Each point is reached from the start by the listed moves, each made once or not at all, plus a little noise. Is the number of moves made odd or even? Then give how often each move was made.
In the rows, 128 means zero.

Moves:
(1): [175 133 120 120 110]
(2): [126 173 136 123 136]
(3): [142 117 186 142 131]
Start: [124  98 136 153 111]
Points:
[181 140 189 152 100] => odd (1, 1, 1)
[132  95 136 149 109] => even (0, 0, 0)

Moves:
(1): [181 133 125 117 129 120 147 128 120 121 123 117 109 140]
(2): [126 179 144 121 131 148 135 139 140 130 141 134 128 117]
(3): [134  85 189 143 120 127 147 139 129 116 134 147 131 136]
(4): [125 130 125 203 127 146 139 121 118 127 120 126 135 142]
(5): [119 130 135 131 186 112 132 129 140 128 127 129 114 132]
(6): [129 112 129 111 139 182 119 127 138 123 117 131 133 129]
(7): [109 124 106 119 126 140 198 121 123 135 114 132 122 130]
(8): [123 126 115 138 146 132 123 184 126 130 138 134 149 136]
(9): [139 131 114 138 112 113 125 133 177 143 128 125 133 116]
(10): [144 131 143 131 124 139 116 119 121 188 129 163 121 117]
(11): [131 119 123 133 129 131 112 127 131 126 179 122 119 141]
Start: [134 122  81 132 118 147 153 126 146 123 126 155 150 127]
Points:
[126 106 154 121 178 229 214 132 176 175 169 218 124 135] => odd (0, 1, 1, 0, 1, 1, 1, 0, 0, 1, 1)
[186 140 148 220 155 145 212 148 203 123 129 161 137 143] => even (1, 1, 1, 1, 1, 0, 0, 0, 1, 0, 0)
[114 162 109 188 191 222 161 128 171 123 118 168 149 140] => even (0, 1, 0, 1, 1, 1, 0, 0, 0, 0, 0)

Moves:
(1): [169 111 113 114 137 132 115 133 124 135 150 127 116 133 114 123 131 133
 113 123 107 131 147 139 124]
(2): [143 175 112 127 115 127 118 142 144 126 134 142 159 125 114 167  98 149
 142 121 109 116 101 125 101]
(3): [145 130 174 136 125 111 127 136 156 123 127 143 148 111 126 117  96 133
 121 114 118 116 140 158 146]
(4): [147 137 152 163 122 135 159 133 139 122 127 136 110 128  94 139 115 139
 127 155 161 122 111 125 106]
(5): [138 132 132 124 189 147 124 107 137 105 129 153 114 115 133 105 116 112
 117  92 153 151 162 112 134]
(6): [120 123 141 112 110 161 138 123 141 131 139 140 127 108 124  98 102 142
 134 118 133 137 129 119 133]
(7): [128 121 128 124 137 143 173 135 123 152 141  97 165 105 150 150 103 110
 120 114 139 142 117 135 110]
(8): [117 122 109 118 129 133 130 176 135 119 144 111 118 137 115 103 131 114
 114 118 141 135 119 103 150]
(9): [151 134 124  93 118 104 142 123 171 130 123 125 106 137 142 131 113 118
 118 145 118 146 139 124 115]
(10): [120 135 116 154 129 131  97 143 123 164  99 122 120 148 143 113 121 135
 149 126 113 146 120 119 131]
(11): [119  94 102 155 118 107 109 139 145 156 189 146 125 153 110 158 105 119
 135 144 102 137 122 125 147]
(12): [148 118 129 127 128 132 145 143 115 144  89 172 127 113 152 130 144 135
 119 142 119 137 123 122 121]
(13): [119 125  94 129 131 141 123 125 134 129 115 129 166 143 125 123 140 145
 117 138 146 139 136 150 136]
(14): [133 122 148 125 114 129 144 126 143 110 130 123 143 168 144 127 141 125
 134 115 111 122 134 128 126]
(15): [136 128 118 155 102 132 113 159 121 120 140 131 112 100 187 119 136 113
 138 145 136 154 142 119 141]
(16): [115 124 144 130 127 148 113 137 145 117 111 119 124 136 125 160 134 114
 116 115 129 129 138 143 146]
(17): [123 163 144 139 144 118 118 128 132 182 147 135  93 119 134 130 181 115
 144 128 145 140 115 129 114]
(18): [145 113 130 107 139 119 149 125 128 134 140 121 109 120 155 135 142 159
 150 124 137 144 122 130 140]
(19): [135 102 127 113 140 129 132 112 137 154 130 133 135  90 114 119 127 121
 199 109 132 117 162 114 128]
(20): [152 133 121 103 126 153 157 158  93 117 118 131 129 140 133 134 118  97
 127 177  98 149 119 139 181]
(21): [150 118 137  90 127 118 123 128 121 117 133 154 120 145 109 145 110 131
 114 156 170 114 113 151 102]
(22): [108 115 142 129 100  89 116 122 102  93 138 116 121 120  97 108 139 133
 130 124 142 195 125 126 110]
(23): [117 143 136 116 113 120 150 151 115 145 128 132 110 133 129 143 122 134
 128 132 130 115 154 124 139]
(24): [128 116 101 131 126 123 139 134 118 127 126 147 116 115 129 128 121 127
 137 127 119 121 131 171 124]
Start: [140 133 169 132 150 107  79  65 117 111 108  79 136  96 126 126 130 121
 181 142  78  85 132 123 146]
Points:
[218  92 138 102 112  89  88 224 174 181 118 167  69 159 231 161 146  79
 192 237  61 196 126 212 249] => odd (0, 0, 1, 0, 0, 0, 0, 1, 1, 1, 1, 1, 1, 1, 1, 1, 1, 1, 0, 1, 1, 0, 0, 1)
[191 135 159 143  78  21  66 179 210 116 210 141  68  94  94 197 100 135
 195 206 161 200  93 210 130] => even (0, 1, 1, 1, 0, 0, 0, 1, 1, 0, 1, 0, 1, 0, 1, 1, 1, 1, 0, 0, 1, 1, 0, 1)
[142 145 181 100 180 167  87 103 131 178  48 195  90 130 164 122 152 125
 182 124 138 130 180 181 145] => odd (0, 0, 0, 0, 1, 1, 0, 0, 0, 1, 0, 1, 1, 1, 0, 1, 1, 0, 0, 0, 1, 0, 1, 1)
